Each point is reached from the start by the listed moves, each made 0, 1 or 2 times, or once backwards (-1), plus a little noise. Is the number of moves made odd or even? Then give how often each move was made.

Moves:
(1): .06	.24	-.14	.05	.06	.39
(2): -.04	.16	-.02	-.05	-.01	-.17
(3): .13	-.02	-.04	.16	.04	-.08
Start: -.12	-.04	.13	.08	.12	-.01
Points:
.21	.01	-.07	.51	.26	.39 -> even (1, -1, 2)
-.38	.05	.23	-.23	.01	-.66 -> even (-1, 2, -1)
.12	-.10	.05	.41	.19	-.17 -> even (0, 0, 2)
.00	.28	-.12	.26	.26	.94 -> odd (2, -1, 0)
.17	-.24	.09	.44	.20	.00 -> odd (0, -1, 2)

Moves:
(1): .07	.07	.00	-.01	.12	-.01	.00	.02	.05	.06	.01	-.04	-.10
(2): -.10	.03	-.06	-.10	.02	.00	.06	.07	.05	.17	.00	.11	.21
(3): -.02	.02	.03	-.10	-.08	-.09	-.09	.05	.10	.07	.01	.04	.02
(4): .09	-.04	.09	-.01	-.06	-.01	-.11	.04	-.20	.04	-.02	-.16	.04
(5): -.02	.00	.06	.00	.02	.03	-.02	-.05	.09	.09	-.13	.01	.12
(6): -.12	-.06	.10	-.03	.00	-.18	-.10	.04	.00	-.07	-.01	.06	.07
(7): .02	-.03	-.06	-.02	-.12	-.13	.17	-.02	.01	.07	-.10	.03	.13
(8): -.02	-.09	-.10	.17	.03	.03	.05	.03	.04	.06	-.01	.12	.01
(9): .12	-.03	.10	.06	.05	.13	.03	-.05	-.02	.28	-.15	-.40	-.11
(10): .03	-.12	-.03	-.10	-.08	-.05	-.04	.03	.00	-.05	.16	-.10	.18
(11): -.04	.15	.12	.14	-.04	-.17	-.25	-.04	-.03	.04	.01	-.21	-.04
(12): .09	-.07	.11	-.08	-.01	.06	.13	-.09	-.07	-.02	.25	.08	-.06
Start: .00	.01	-.14	.02	.03	.12	-.06	.13	.01	.10	-.05	.05	-.03
Points:
.06	-.17	.27	-.76	-.57	-.18	.19	.06	-.15	.80	-.04	.22	.94 -> even (-1, 2, 2, 2, 2, 0, 2, -1, 0, 0, 0, 2)
.07	-.65	.01	-.26	-.32	-.45	-.14	.38	-.04	-.08	.24	.65	.44 -> even (1, -1, 2, 2, 1, 2, 1, 2, -1, 1, -1, 1)
.11	-.23	.10	-.30	.22	.09	.10	.19	.13	.31	-.04	-.56	-.18 -> even (1, 0, 0, -1, -1, 2, 0, -1, 2, 1, -1, 0)
.25	-.09	-.28	-.24	-.07	-.17	.28	.41	-.37	.55	.02	-.25	.56 -> odd (2, 2, -1, 2, -1, 0, 2, 0, 0, 1, 0, 0)
-.18	.23	-.10	.37	-.09	-.30	-.45	.23	-.19	.26	.28	.49	-.09 -> odd (0, 1, 1, 1, -1, 0, 0, 2, -1, -1, 2, 1)
.24	-.45	.29	.14	-.38	-.69	-.27	.15	-.51	.63	.54	-.63	.47 -> even (1, 1, 0, 2, -1, 2, 2, 2, 1, 2, 2, 2)
